Each row is a point. To make a cloud, some directions were put in groups of two or more. Within a group, all points are equally far from the middle, so they leave a hole (a ring in 2 directions, a hollow ball in 3). The other directions are filled evenly. Then the cloud was stretched, turned, moved and blurred a little. Count the holes, and give their numbers of directions, smallest first.

Cloud:
-0.026 0.308

0.115 -0.125

-0.026 -0.163

-0.024 -0.166

0.166 0.214

0.184 -0.047

-0.205 -0.065

0.211 0.128

-0.224 0.185

0.207 0.131

-0.233 -0.023

-0.147 0.271

0.153 0.225
Holes: 1 (2)

Cloud, 21 rows:
-0.055 0.175 -0.154

0.152 0.214 0.167

0.181 0.235 0.132

0.292 0.102 0.253

0.210 0.098 -0.167

-0.253 0.087 -0.046

-0.124 -0.073 -0.088

0.047 0.178 0.152

-0.071 0.291 0.130

0.271 0.085 -0.043

0.192 0.062 0.233

0.134 0.027 0.343

0.004 -0.112 -0.071

-0.164 0.019 0.139

-0.230 0.022 0.060

-0.061 -0.296 0.110

0.270 0.172 -0.100

0.052 -0.090 0.143

-0.097 0.116 0.260

0.032 -0.103 0.263

-0.032 0.136 0.463
Holes: 0

Cloud (31 x 4):
0.030 -0.084 0.011 -0.197

-0.288 -0.021 -0.013 -0.074

0.059 0.037 0.135 -0.158

-0.009 0.090 -0.071 -0.170

0.078 -0.169 0.186 0.116

0.028 -0.087 -0.162 -0.238

0.068 -0.185 0.322 0.127

-0.091 -0.246 0.036 0.291

-0.280 0.093 0.064 -0.106

-0.019 -0.253 0.079 -0.062

-0.087 -0.020 0.075 0.045

-0.201 -0.304 0.017 0.022

0.065 0.140 -0.095 -0.323

0.154 0.106 -0.022 -0.234

-0.039 -0.106 -0.015 -0.042

-0.042 0.040 -0.193 -0.009

-0.033 0.020 -0.020 0.336

-0.169 -0.338 -0.017 0.198

-0.180 -0.264 -0.035 0.044

-0.168 0.212 0.103 0.228

0.170 -0.072 0.327 -0.145

0.205 0.118 -0.065 -0.013

-0.292 -0.024 -0.063 -0.170

-0.019 -0.153 0.220 -0.335

0.227 -0.284 0.109 -0.121

0.152 -0.331 0.143 -0.159

0.391 -0.218 -0.021 0.139

-0.168 -0.193 0.265 0.190

-0.037 -0.216 -0.040 -0.205

0.125 -0.449 -0.115 -0.147

0.198 -0.316 -0.057 -0.204
Holes: 0

Cloud, 47 rows:
-0.143 0.351 0.097 0.138 0.220 -0.198

-0.114 -0.006 -0.196 -0.044 -0.087 0.286

-0.017 -0.032 0.249 0.088 -0.149 0.263

-0.147 0.096 0.254 -0.027 0.122 0.292

0.149 -0.052 0.096 -0.197 0.186 0.065

-0.017 0.347 -0.031 0.145 -0.007 0.214

-0.281 0.039 0.207 -0.109 0.183 0.180

-0.298 0.059 0.010 -0.197 0.206 0.126

-0.275 0.276 -0.074 0.008 0.149 -0.159

-0.281 -0.016 -0.161 -0.014 0.177 0.204

-0.074 0.281 0.368 -0.029 -0.062 -0.222

-0.394 -0.003 0.130 -0.145 0.115 0.043

-0.045 -0.198 0.044 -0.069 -0.065 0.300

-0.165 0.311 -0.061 0.081 0.268 0.007

0.117 -0.027 -0.159 -0.113 -0.113 -0.162

-0.137 -0.001 0.192 -0.080 -0.232 0.197

0.169 0.005 0.069 -0.245 -0.050 -0.006

-0.019 -0.230 -0.126 -0.063 0.267 -0.038

-0.006 0.059 -0.011 0.194 0.082 -0.340

-0.285 0.251 0.365 0.091 0.102 -0.066

-0.091 -0.084 0.189 -0.003 0.024 0.338

-0.303 0.188 0.268 0.262 0.077 -0.029

0.014 0.113 0.102 0.299 -0.026 0.272

0.249 0.268 -0.043 0.110 0.068 -0.009

0.013 0.299 0.312 -0.076 -0.146 0.028

-0.301 -0.019 0.155 -0.112 0.173 0.196

0.060 0.362 0.292 0.018 -0.118 0.040

0.099 0.376 0.125 0.125 0.189 0.097

0.131 -0.065 -0.183 0.193 -0.057 0.113

-0.182 0.026 -0.083 0.222 -0.181 -0.062

-0.008 -0.224 0.098 -0.108 -0.148 -0.161

0.093 0.322 -0.028 0.064 -0.092 -0.211

-0.263 0.052 0.219 -0.123 -0.224 0.038

0.076 -0.001 0.207 0.264 -0.057 0.243

-0.047 -0.098 0.114 -0.181 0.274 -0.141

-0.049 -0.234 0.257 0.058 0.223 -0.035

0.039 -0.095 0.266 0.131 -0.201 0.118

-0.123 0.108 -0.125 -0.192 0.007 0.274

0.157 -0.116 0.014 -0.194 0.165 0.069

0.008 0.169 -0.132 -0.151 -0.098 -0.220

0.021 -0.112 0.226 0.085 -0.068 0.282

-0.229 -0.240 0.035 -0.048 0.164 0.200

-0.085 -0.117 0.091 -0.085 -0.168 0.272

-0.115 -0.059 0.302 0.289 -0.054 -0.155

0.197 -0.102 0.236 0.172 0.046 0.153

-0.019 0.262 0.204 0.187 -0.074 0.260

-0.117 0.239 -0.094 0.008 0.284 -0.155
Holes: 3 (2, 2, 2)
